Every row gives one point. A path goes straight from each point to the next, and from the last back to the first. The post is the endless flat space through its rows: a point in 2 columns, a line in 3, a plane in 4, and so on, so that a path can go around it. Count how often the path circles the post. Going back the other way cancels.

Post, 2 rows:
|  21 | -32 |  26 |
|  11 |  44 |  -6 |
Path (24 x 3):
|  51 | -59 | -11 |
|  71 |  22 | -29 |
|  38 |  64 |  10 |
|  14 |   2 |  31 |
| -18 | -25 |  26 |
| -40 |  -5 |  -6 |
| -20 | -38 |  79 |
|  26 | -11 |  36 |
|  44 |   7 |  14 |
|  38 |   7 | -32 |
| -23 |  18 | -37 |
| -51 |  40 |  20 |
|  12 | -13 |  41 |
|  31 | -21 |  46 |
|  -7 |  18 |  44 |
| -45 | -20 |   5 |
|   4 | -35 | -15 |
|  65 |  -2 | -24 |
|  68 |  46 |   9 |
|  21 | -53 |  53 |
| -10 |  44 |  -3 |
| -40 | -21 |  57 |
|  16 |  57 |   8 |
|  64 |  71 | -18 |
Times around: 0

Post:
|    0 |  -16 |  -10 |   -3 |  -57 |   -2 |
|   22 |    2 |   -4 |   30 |  -11 |   12 |
|   -1 |   32 |   -2 |    4 |   -2 |   48 |
|   23 |  -45 |   -2 |  -15 |  -36 | -101 |
|  -49 |  -24 |  -21 |   22 |   54 |    9 |
Path, 24 rows:
|  35 | -12 |  18 |  19 |  20 | -40 |
|   2 | -30 |  12 |  32 | -43 |  -4 |
|  -2 | -44 |  -5 |   1 |  19 |  44 |
|  44 |   3 | -17 |  23 |  -2 | -27 |
|  -2 |  56 | -22 |  55 | -29 | 118 |
|  94 |   7 |   2 |  13 |  17 | -24 |
| -15 | -45 |  -4 |  48 |  33 |  77 |
| -79 | -41 | -10 |  56 |  31 |  -9 |
|  -3 |  28 | -12 |  23 | -26 |  43 |
|  51 |   7 | -30 |   3 | -38 | -25 |
|  16 | -56 | -21 | -13 |  10 | -16 |
|  32 |  29 |  -5 | -51 |  29 | -59 |
| -43 |  10 | -27 |  42 | -68 |  24 |
| -14 | -40 |  -1 |   5 | -32 | -49 |
|  28 | -39 |   8 |  44 |  30 |  15 |
|  19 |   6 |  18 |  39 | -61 |  39 |
| -87 | -25 | -29 |  21 | -23 |  -5 |
|  81 |  64 |  -3 |  -7 | -20 |   6 |
|  52 |  15 |   7 | -24 |  53 |  17 |
|  57 |  44 |  50 | -23 |  29 |   8 |
|  54 |  15 | -10 | -33 |  28 | -65 |
| -87 |   3 | -52 |  10 |   9 |   9 |
|  34 | -19 | -12 |   9 | -40 | -57 |
|   7 |  -5 | -31 |  -4 |  30 |  57 |
Times around: 1
